Each row is a point. Each copy is the shape, with its points in the same order, stretched, turned, moved and blurred by noise. Some copies are also mirrored. Which?

Shape (7 x 3):
-51,28,-31
-8,48,-89
-24,-8,-77
16,2,48
24,2,8
12,6,16
57,-29,65
Copy 1 (7 x 3):
21,43,-10
29,66,-57
-22,67,-34
-29,-25,-13
-18,-7,-32
-26,-1,-23
-60,-43,-31
Copy 1 is: only turned
Copy 2 (7 x 3):
-64,-34,-42
-67,-62,22
1,-63,-20
7,41,-30
12,14,-9
0,18,-19
71,62,-18
Copy 2 is: mirrored

Shape (8 x 4):
14,-5,11,54
-12,40,-30,41
-20,13,19,-12
-26,13,13,13
6,35,27,-4
55,-91,-11,-16
-21,28,-31,-19
-21,11,5,-14
Copy 1 (8 x 4):
-16,-43,-2,-64
2,-75,-16,8
-26,24,14,22
-39,-4,-3,5
-7,-1,50,11
41,39,-42,-37
14,-13,-15,65
-19,15,-1,29
Copy 1 is: only turned
Copy 2 (8 x 4):
76,25,-53,33
40,-37,4,45
18,-19,-18,-21
41,-19,-27,9
42,-21,7,-26
-2,121,-41,19
-7,-44,35,10
-1,-14,-10,-5
Copy 2 is: only turned
Copy 3 (8 x 4):
-21,-1,35,25
-45,15,-20,4
-8,-15,-10,-12
-28,-24,-3,-16
-5,-27,-36,28
58,30,73,-29
-25,13,-50,-32
-11,-8,-19,-17
Copy 3 is: mirrored
Copy 4 (8 x 4):
13,-4,2,-42
-54,-27,0,-51
7,-34,-2,8
0,-34,-10,-20
-1,-36,26,4
68,63,-30,37
-44,-26,-15,-2
-2,-26,-9,6
Copy 4 is: mirrored

Shape (9 x 6):
-64,-33,-68,-29,-15,-36
25,70,63,35,1,-36
-4,43,81,42,-14,47
-52,15,-37,2,-24,-1
-86,-17,-45,-5,1,-21
12,-18,52,26,0,-28
54,46,26,72,24,33
16,6,-2,13,-50,-11
-36,7,-54,-63,17,35
Copy 1 (9 x 6):
30,-60,47,-74,-64,-28
19,15,-42,55,-23,69
12,29,-93,60,36,20
9,-49,-8,-29,-50,-13
18,-77,30,-58,-44,-16
33,35,-18,2,22,42
-39,54,-54,60,9,33
18,31,-41,-19,-38,6
23,-28,24,-4,-49,-69
Copy 1 is: mirrored
Copy 2 (9 x 6):
4,-44,48,-44,-3,-2
-14,48,-94,27,-20,-23
17,75,-65,46,-28,22
12,7,15,-34,0,8
4,-31,34,-47,-14,26
2,10,-42,34,-53,-11
-49,78,-23,2,-31,-4
25,29,-10,6,-21,-37
-24,-4,63,-10,54,19
Copy 2 is: mirrored
